Each point is reached from the start by the listed moves, each made once or not at all, plus a little noise. Say if it took an odd or an even number of moves. Then give how often each move was made.

Moves:
(1): 30 7 -5 -4 -23
(2): 16 38 -15 29 2
Start: 15 -14 13 3 -29
Points:
15 -13 13 2 -29 -> even (0, 0)
60 31 -6 29 -50 -> even (1, 1)
31 25 -1 31 -27 -> odd (0, 1)

Moves:
(1): 31 7 13 -1 24 -3 -1 25 14 -19
(2): -6 29 0 -4 12 1 -9 -11 -3 0
(3): -16 -2 36 0 5 -2 -2 0 15 7
(4): 8 6 4 45 -3 -12 -6 0 -6 -14
(5): -13 -7 -12 16 30 -3 7 8 5 -6
(6): 6 -4 2 7 9 28 26 -23 -5 -2
(7): 0 10 -5 -3 -8 -25 24 2 5 -5
(8): -7 7 -1 9 -12 21 7 28 2 -6
(9): 3 2 -13 1 -17 3 -12 -14 34 -3
Start: 1 -12 -20 -21 6 -2 -14 15 4 2
Points:
0 14 -39 45 36 14 -10 -24 28 -23 -> odd (0, 1, 0, 1, 1, 1, 0, 0, 1)
7 34 -33 18 -12 -35 -18 -6 33 -20 -> even (0, 1, 0, 1, 0, 0, 1, 0, 1)
-8 26 -34 -15 -11 21 -28 19 36 -6 -> odd (0, 1, 0, 0, 0, 0, 0, 1, 1)
22 31 -21 34 60 -44 0 38 18 -41 -> odd (1, 1, 0, 1, 1, 0, 1, 0, 0)

Moves:
(1): 22 -13 -3 -9 -10 -7 -1 0 3 -7 -3 -2 -8 2 8 1 10 8 -12
(2): 10 14 -5 2 11 1 6 -3 1 3 10 -8 -5 6 -4 0 10 16 17
(3): 1 2 17 8 -4 -5 2 3 9 4 -4 -4 0 0 -6 -2 0 -3 -1
(4): 6 -6 -5 14 4 -4 13 -5 5 -1 2 13 4 -2 7 1 2 0 3
(5): 2 2 2 -11 11 -9 7 7 -1 0 -4 4 11 0 -7 1 1 1 -3
(6): 8 2 2 -2 11 8 -2 -5 7 3 0 -6 3 0 0 -2 -2 -1 -6
(7): 3 0 2 -7 -4 1 12 -11 1 3 -8 -4 2 2 6 -9 -3 5 7
(8): 0 -2 -3 -3 0 7 2 12 5 3 0 2 3 -7 4 -4 2 9 0
(9): -2 2 -11 -3 1 -9 -4 -1 25 4 -1 -3 3 1 7 -3 1 -5 1
(10): 1 1 1 0 1 -6 -3 -1 -5 24 4 -3 6 0 10 0 -7 -9 2
(11): -4 6 0 7 1 -3 1 0 2 5 18 -3 2 -1 -8 -9 -15 4 -7
(12): 2 5 1 -3 -9 -2 -5 -6 2 -1 4 12 3 3 1 -2 4 -1 4
(13): 1 4 -2 -2 -3 -4 1 -4 -5 -11 0 -6 12 -9 1 0 5 -4 2
(14): 0 -4 -2 5 -3 5 -3 2 1 1 6 -4 11 19 -4 11 -6 -3 8
(15): -6 -1 15 4 -2 -5 2 1 2 -8 6 3 0 5 17 1 -7 0 2
(16): -5 -3 6 0 1 3 9 -7 6 0 8 -8 -5 -17 -8 25 -9 0 9
(17): -10 -14 8 -3 -7 3 11 -4 -3 0 8 7 -4 7 5 -11 19 -6 -1
(18): -8 -4 2 8 6 -1 -6 -7 1 6 -4 -1 5 3 -1 5 2 13 -2
Start: 6 -1 -3 7 6 2 -4 -13 4 -8 8 10 -9 -4 -15 12 -10 -10 -8
Points:
15 8 27 18 3 -14 36 -57 50 10 38 4 10 -8 24 6 2 -21 32 -> even (0, 1, 1, 1, 0, 1, 1, 0, 1, 1, 0, 1, 1, 0, 1, 1, 1, 0)
7 -17 3 10 5 -1 22 -31 36 9 26 8 33 11 39 -5 -7 -25 13 -> even (0, 0, 0, 1, 0, 1, 1, 1, 1, 1, 0, 0, 1, 1, 1, 0, 1, 0)
34 -13 19 -1 10 0 44 -31 38 -9 54 15 8 10 0 11 -5 20 15 -> odd (1, 1, 0, 1, 1, 1, 1, 1, 0, 0, 1, 1, 0, 1, 1, 1, 1, 0)
-13 -5 40 8 -1 -16 24 -37 16 31 27 12 10 -8 -24 9 -19 -5 0 -> odd (0, 0, 1, 0, 1, 0, 1, 0, 0, 1, 1, 1, 0, 0, 0, 1, 1, 1)
29 -10 20 -5 -19 -4 6 -30 60 -17 19 -11 14 -5 13 25 -14 -5 7 -> odd (1, 0, 1, 0, 0, 1, 1, 1, 1, 0, 0, 1, 1, 1, 1, 1, 0, 0)
14 14 22 40 10 -24 4 -37 10 7 29 16 14 3 12 15 -2 4 20 -> even (0, 1, 1, 1, 0, 0, 0, 0, 0, 1, 0, 1, 1, 0, 1, 0, 0, 1)

Moves:
(1): 12 16 0 -3 8 9 -12 -8 -3 -10 -2 8 16 4 13 -14 -4 -11 -3 6 -2 1 -1 -1 3
(2): 16 14 -4 -2 -2 -11 -5 -10 8 17 3 14 -15 -4 -13 -10 -3 6 1 1 7 -8 -9 2 -1
(3): 2 7 17 -9 -1 23 -5 -1 -7 -3 -3 -7 -17 6 1 4 -5 -12 3 -8 4 1 9 -2 -11
(4): 2 -17 2 9 2 -8 -6 -6 7 0 10 3 -7 -4 -5 -14 -1 -4 14 -9 4 6 1 -4 -1
(5): 5 -4 -10 -11 13 4 -5 -12 1 3 -9 -3 -15 -7 8 1 -7 -1 0 -1 1 7 2 -3 3
(6): -4 4 -7 10 10 11 -4 -2 5 5 1 -2 17 -10 -2 3 -3 3 3 11 15 6 3 6 -4
(7): 4 3 -3 -3 -4 3 7 5 -5 2 -2 10 -5 -2 11 -4 0 6 4 1 -1 -3 1 -2 -4
(8): 2 -2 -2 -9 3 15 -3 22 18 -6 -1 0 5 1 1 -2 4 -11 -5 -1 -5 -11 10 -2 -4
(9): 9 -1 1 -3 0 -12 -5 -12 12 17 -1 -8 7 10 2 2 -1 -1 3 10 -10 1 15 3 5
(10): 5 -11 3 0 -2 5 -5 -2 -1 15 3 -8 6 7 8 0 2 8 2 -5 -2 -3 -13 5 3
(11): 1 6 -3 -4 -3 -1 -10 -8 7 0 14 -1 5 12 7 5 9 -5 -4 3 3 2 4 -9 -5
(12): -15 -15 -3 -1 0 15 5 -3 9 -3 -5 25 -6 -2 -12 7 -3 -5 0 0 2 -14 8 0 -2
(13): -5 -6 7 8 23 1 4 -6 -1 5 -3 4 -2 14 17 1 -8 5 -20 18 -2 -5 7 -4 -3
(14): -5 4 -6 -3 1 3 -1 0 -7 6 0 0 1 18 -8 -10 10 -1 -3 -11 1 -3 9 -4 -1
(15): -12 15 5 -8 8 -4 -1 4 -1 4 -8 -2 4 0 19 1 -12 -12 8 9 2 -2 -10 -5 10
(16): 9 4 -4 8 3 0 -7 4 0 3 4 -4 4 0 -14 16 -1 6 4 -3 -2 1 7 -1 -7
(17): 8 -1 -2 6 -5 -4 3 1 3 -3 -11 -1 0 3 9 -3 11 -9 -1 5 0 0 0 -11 8
(18): 9 -3 9 -10 2 -1 9 -15 12 -4 4 7 -7 8 1 2 3 28 9 -10 3 16 3 -5 11
(19): 2 0 9 -13 -3 -5 8 -3 -4 6 13 -6 3 -8 -7 3 7 5 4 4 -4 -1 -4 -7 7
(20): -5 1 -7 -7 -2 2 -10 0 0 1 -7 2 -14 4 4 -4 -4 9 1 15 -3 0 5 -8 1
(21): 15 -11 -7 3 -8 -18 -5 -3 -16 0 -6 0 0 -2 -8 0 -10 0 -3 3 24 -11 1 5 -6
(22): -12 -4 3 -10 8 2 -24 9 -10 20 -12 14 9 -1 5 7 9 0 -3 -3 1 13 -1 13 -1
(23): 2 1 0 -3 -5 -7 -11 -2 -2 5 -11 -4 7 -7 1 5 0 6 -2 -4 2 -11 9 -3 -10
(24): -5 -6 9 -1 4 -10 5 -3 -3 -5 2 -1 -8 -8 2 -1 12 -6 6 -6 -2 -5 -3 12 23
Start: -4 6 6 -3 -1 1 4 1 2 -19 8 -13 8 -4 6 -1 13 -10 8 4 -3 -8 -2 1 -29
Points:
41 21 18 -42 19 -23 -25 -60 19 -3 20 -26 21 1 18 15 32 12 26 5 -13 3 32 -15 3 -> odd (1, 0, 0, 0, 1, 0, 0, 0, 1, 0, 1, 0, 0, 0, 0, 1, 0, 1, 1, 0, 0, 0, 1, 1)
14 4 11 -27 42 11 -27 -59 38 25 -18 15 -58 43 16 -8 -4 -1 25 18 5 -8 44 -41 -18 -> odd (0, 1, 1, 1, 1, 0, 0, 0, 1, 0, 0, 1, 1, 1, 1, 1, 1, 1, 0, 1, 0, 0, 0, 0)
41 12 -5 -11 -4 19 -51 -49 19 18 -7 7 7 22 11 -12 3 -25 13 45 36 -33 20 -12 -39 -> odd (1, 1, 1, 0, 0, 1, 0, 0, 1, 1, 1, 1, 0, 0, 0, 0, 1, 0, 0, 1, 1, 0, 0, 0)

Moves:
(1): 1 -1 12 3 3 2 1 -2 -1 3 1 -6 -2 2 -1 -6 0 2 -1 -2 6 -3 -3 3 3
(2): 4 0 -8 -4 3 0 7 2 5 4 9 5 6 -1 0 -5 2 1 1 4 -7 1 8 -5 7
(3): -5 11 0 -5 -1 -7 5 -6 1 8 -1 1 1 0 -7 2 -14 -2 -11 -5 12 13 -8 2 -3
(4): 12 7 -6 -2 4 6 0 0 3 7 5 4 1 -2 -1 7 2 -3 -3 -5 4 2 0 2 3
(5): -3 2 14 0 3 -5 -7 -4 -8 15 0 -2 1 -4 -11 5 -2 1 11 -10 8 -7 -7 7 10
(6): 12 13 -11 -8 -3 -6 -17 5 13 -8 0 -8 2 2 7 -3 1 -5 -3 1 -15 4 0 -14 2
(7): -2 0 0 -3 5 -4 -6 -12 2 12 27 4 3 -7 1 6 -4 -10 2 13 6 0 7 11 3
(8): 0 2 -8 -2 -11 5 -14 1 -1 -5 2 1 -4 -2 -1 -2 -3 -8 11 4 -3 2 6 -4 8
(9): 3 -2 -6 1 2 2 0 5 6 -3 -2 -8 -1 0 3 -3 -2 -3 -3 -8 2 -6 -2 5 -3
(10): -1 5 4 0 1 -2 5 -3 -5 -3 1 0 6 5 10 -3 -1 -10 -7 -1 1 5 6 -5 -6
(11): 6 12 3 -5 1 -6 -6 -7 3 -12 3 -5 -2 1 -8 -2 -2 -6 -7 6 13 -1 7 -5 2
(12): -1 1 -2 -6 12 0 -2 12 2 8 6 2 -9 -2 4 -6 -2 1 -1 9 -5 -2 7 -7 1
(13): -5 6 -6 -11 6 2 9 -3 -6 8 4 0 3 -3 -2 8 -4 2 -13 0 0 -5 -2 17 9
(14): -5 -9 0 17 -7 0 -3 -9 -4 -10 -3 -5 -5 -7 -9 6 -5 -3 1 1 -5 -1 1 1 1
(15): 7 -7 0 -1 -3 -5 5 -3 -1 5 -5 8 4 -3 0 -5 2 -3 -7 -2 -7 0 -12 7 -4
(16): 10 6 11 7 -5 6 -19 3 -6 -4 -6 -5 4 1 -1 -2 -5 3 6 5 3 -9 3 -9 -2
(17): 15 -1 -5 -4 -1 1 0 -5 5 0 -6 -1 3 -10 4 -1 2 1 6 7 -14 -4 8 -1 5
(18): -6 4 -2 8 9 0 -1 -4 1 -4 -3 4 3 7 3 -2 -3 0 5 6 6 4 -4 7 5
(19): -6 5 17 -3 15 2 -1 -2 -1 -3 0 -2 8 -6 5 -4 4 1 1 0 4 -3 -4 -11 -5
(20): -2 11 12 6 -20 -16 11 -4 4 0 -17 -4 11 -17 1 -13 11 -7 -6 -8 -5 -4 -13 -6 -3
(21): 3 5 2 0 -5 7 4 7 4 1 -5 -5 -3 0 -15 8 -8 -5 -3 2 -4 1 -10 7 -5
(22): -1 -2 5 1 -2 -1 0 0 -5 7 -12 -10 3 3 -6 -11 8 6 1 -1 0 0 -7 -8 -5
(23): -6 2 1 5 -5 1 4 -9 -1 -4 5 8 -4 4 3 -2 -4 2 4 2 -1 -9 1 -1 -4
(24): -3 8 5 -4 6 -4 2 -6 -7 5 7 4 4 -1 -3 -3 -5 1 -5 -4 3 3 -1 15 -3
Start: 4 -5 -1 -5 -7 8 -3 3 -5 -5 7 -2 -8 -7 -10 2 -10 -5 10 -8 4 7 -11 -1 -11
Points:
12 28 -18 -13 23 -3 -3 -38 5 24 51 6 -10 -31 -31 14 -45 -23 2 13 25 -7 2 32 26 -> odd (0, 1, 1, 1, 1, 0, 1, 0, 1, 0, 1, 1, 1, 1, 0, 0, 1, 1, 0, 0, 0, 0, 1, 0)
4 18 17 -13 -17 -15 30 -25 -2 14 -26 -9 19 -37 -9 -29 -5 -9 -16 -22 -5 -10 -51 2 -23 -> odd (0, 0, 1, 0, 0, 0, 0, 0, 1, 0, 0, 0, 1, 0, 1, 0, 1, 0, 1, 1, 0, 1, 1, 0)
24 32 35 3 -29 -11 11 -47 -18 52 10 -6 21 -52 -58 -6 -34 -18 -6 -9 5 -15 -50 41 2 -> even (1, 1, 1, 1, 1, 0, 1, 0, 0, 0, 0, 0, 1, 1, 1, 1, 1, 0, 0, 1, 1, 1, 1, 1)
44 22 -19 -21 -6 -8 -23 -4 9 -2 -7 -26 1 -25 -24 -21 -27 -13 -20 9 -16 -3 -10 -18 -1 -> even (0, 1, 1, 0, 0, 1, 0, 0, 1, 0, 1, 1, 1, 1, 1, 1, 1, 0, 0, 0, 0, 1, 0, 0)
20 57 16 -33 8 9 -17 -13 -5 7 26 -26 7 -9 -32 -16 -23 -29 -6 -20 16 -10 -20 2 2 -> odd (1, 1, 0, 1, 1, 1, 0, 1, 1, 1, 1, 0, 1, 0, 0, 0, 0, 0, 1, 0, 1, 1, 1, 1)
9 41 17 -7 -20 -10 27 -25 -6 17 -2 -22 7 -32 -60 -9 -24 -19 -36 -19 23 13 -41 20 -5 -> odd (1, 1, 1, 1, 0, 0, 0, 0, 0, 0, 1, 0, 1, 1, 0, 0, 0, 0, 0, 1, 1, 1, 0, 1)
8 44 -4 -33 11 -4 -17 -20 0 47 41 -4 -2 -18 -34 -10 -44 -17 14 18 -3 6 -18 27 22 -> odd (1, 1, 1, 0, 1, 1, 1, 1, 0, 0, 0, 1, 1, 0, 0, 0, 1, 1, 0, 0, 1, 1, 1, 1)
